Each row of a before or after table is a point. The points were changed in one or more steps. Then noise was added and the rows were shuffled. The steps act on columns, c1 being the first. Name the steps. A step turns or swaps two columns, mirrors them in a line or flattens them onto one, adds a multiple of one to another, or multiplies or shifts one. Angles are multiples of 10 degrees, from the lower column toward the higher: turns from -170 to 170, lines from 10 to 170 but not 90. Use the fewest steps. Two steps may share a column if one is a turn and the other turns, adds or multiplies; they go together, in the order done. Otherwise the lowest column goes first.

Before (11 x 2)
[[ 13  18]
 [-21  14]
 [ 26 -22]
 [ 24  -4]
 [ 45  15]
 [ 41  30]
 [ 17  36]
 [ 22  -8]
 [ 42 -17]
 [  2 -77]
 [ 11 -16]]
After (11 x 2)
[[  7  22]
 [ -7 -18]
 [ 22  17]
 [ -3 -36]
 [ 24 -15]
 [  4   4]
 [ 20 -30]
 [-18  77]
 [ -9  16]
 [  2   7]
 [-41 -14]]
Steps: shift c1 by -20; multiply c2 by -1

Before (8 x 8)
[[-44  20 -21 -28  -2 -10 -55  13]
 [-15  50 -50 -13 -33 -28  22  18]
 [-34  -4 -11  28 -66   3   5  -7]
 [-16   8  -1  -8 -43  -4 -22 -72]
 [-27  -1 -22 -26  18  13  13 -44]
 [ 35 -18   3  -6   9 -26  34  -2]
 [ 15  15 -61  50   6  37  33   9]
 [-24   8  30  -8 -55  34  20 -10]]
After (8 x 8)
[[-38   9   2  -9 -55  34  20 -11]
 [-11   7 -13  -8 -44  -6 -22 -72]
 [ 29  51 -43 -12 -33 -27  22  18]
 [-13  20 -47 -29  -2  -9 -54  12]
 [ 19 -18  29  -6   9 -25  33  -3]
 [ 57  16 -27  49   6  37  34   9]
 [-14  -4 -34  27 -66   3   3  -7]
 [  0   0 -35 -26  19  12  14 -44]]
Steps: turn c1 and c3 by 50 degrees

Before (11 x 12)
[[-22  34 -22  20 -36 -28 -14 -31  23  28  -3 -10]
 [ 11 -25  43 -18  39   8  -2  -6  -2  25  37 -24]
 [ 17 -23  -4  57  11  32   1  28 -59 -25  43 -23]
 [-11 -38 -29 -19 -20  35 -40  35 -23 -32 -22  -8]
 [  5 -11 -28  47  -2  35 -18  28  21  56  44   4]
 [-61   7  29 -21 -14 -16  -3 -12  33 -26   9  19]
 [-13  25 -42  -3 -15   8 -14   8  23 -21  21   4]
 [ 29 -38 -34  63  -2 -11 -36 -16  32 -12  29  28]
 [-39  28  48 -22   5 -11 -49  47  18 -19  26  -8]
 [ 35  -7  37 -19   9  34 -13  -9 -33  50  22  29]
 [-41  24  46 -16  49  41 -14 -21  -4  10  -9 -37]]
After (11 x 12)
[[ 17 -27 -22 -32 -27 -23   2  28  79 -26  43  -4]
 [ 11 -53 -24 -13 -15  -5  -3  -6 -15  25  36  43]
 [-11 -13  -8 -39 -63 -22 -39  35  -5 -32 -23 -28]
 [-40  17  -7   8  41   9 -50  47 -29 -19  26  47]
 [-61  17  20  23   3   9  -4 -12 -35 -26   9  28]
 [-22  58 -11  37  29  17 -14 -31   6  28  -3 -22]
 [ 28 -28  27  60 -53  -9 -36 -16  38 -12  29 -34]
 [-12  33   4  16  27 -14 -14   9 -14 -21  21 -42]
 [  5  -8   4  27 -16 -48 -19  28  29  56  45 -28]
 [-41 -24 -36 -25  57 -33 -14 -21 -12   9  -9  46]
 [ 35 -14  29 -48  -5 -18 -13 -11   0  49  23  37]]
Steps: multiply c2 by 1.6; turn c2 and c5 by 60 degrees; swap c3 and c12; turn c4 and c9 by 120 degrees; turn c4 and c6 by 160 degrees

Before (12 x 20)
[[-18 -26   0  10  -5 -23  54   3  -9  -2 -29 -21  -6 -20  13   5  52 -24
  -12 -10]
 [  5 -13 -14 -19 -10   7  16  13  -6  25  -6  -5 -15 -24  26 -30  65  -7
  -23  -4]
 [ 18   5   8   5  -3   4  12 -26   5 -14  40   9   5  24 -17  33   0  19
   40   5]
 [ 29  15  21  24  32 -38  -1 -12  -1 -37   2  14   6  -6 -25  11   8  -2
   40  -1]
 [ -1 -38  -9   6  -4  -1  20  23 -23   4  17 -21 -36 -44  31  11  59  -2
   -9   3]
 [ 46  10  -1  26 -20  18 -15   3   3  23  -5  15  11  -2 -60  48  45  38
   -6  34]
 [ 12 -10 -11  31  -6  -1 -26 -27  18 -13  31  -1  30  -7 -18  22  16  21
    4   7]
 [-10  -7  36   6  -5 -46  11 -13  -2  14  -4  -7 -34 -20   4   8  36 -15
  -11 -11]
 [ 11   7 -38   1  14 -10 -11 -24   7  -7  18  19  -2  -5 -23  49  15  26
   19 -13]
 [ 16  22 -22  37 -25  12 -13   5  26  -4  19  34   6  -8 -13  39  -5  28
   23  12]
 [ 23   7 -12   4 -17  -1  -6 -14  -3 -39  28  33   5  -2 -28  36   5   9
  -12  13]
 [-12 -37  29 -21 -13 -20  15  -3 -21  -3 -39 -14 -15 -43  12  -5  34  -1
    9  -8]]
After (12 x 20)
[[ 17   4  22   5  -5   5  11 -20   5  20  42  10   2  24 -19  33   0  24
   41   5]
 [ 23   6 -28   4 -15   1  -6 -10  -1   1  29  31   5  -3 -29  36   5  41
  -12  15]
 [-13 -35  72 -22 -12 -22  15  -3 -21   3 -38 -13 -15 -44  11  -5  31   1
    8  -7]
 [ 10 -10 -28  31  -4  -4 -26 -18  16  23  30  -1  30  -7 -17  21  15  24
    5   6]
 [ 31  15  51  23  32 -38  -2 -12   0 -11   2  15   5  -7 -25  10   8  37
   40  -2]
 [  5 -12 -34 -18 -11   6  16   9  -6  -1  -8  -5 -17 -24  26 -29  65 -26
  -23  -5]
 [ 11   7 -96   2  16 -13 -10 -16   6  28  19  20  -2  -5 -21  51  16  19
   18 -14]
 [ -3 -39 -25   6  -4   0  20  19 -22  -9  19 -21 -38 -47  31  11  60  -7
   -8   2]
 [-18 -24  -1  10  -4 -24  56  -5  -8 -23 -31 -22  -5 -20  12   4  51  -9
  -11  -8]
 [ 15  23 -55  34 -26  12 -12  15  26  22  20  34   4  -6 -13  37  -5  12
   21  14]
 [ 44  11  -2  25 -20  17 -14  15   4  42  -7  16  12  -1 -60  47  44 -11
   -7  34]
 [-13  -8  88   6  -5 -47  12 -16   1  -4  -6  -7 -32 -19   5   7  36 -17
  -11 -12]]
Steps: multiply c3 by 2.5; turn c8 and c18 by -20 degrees; turn c10 and c18 by -70 degrees
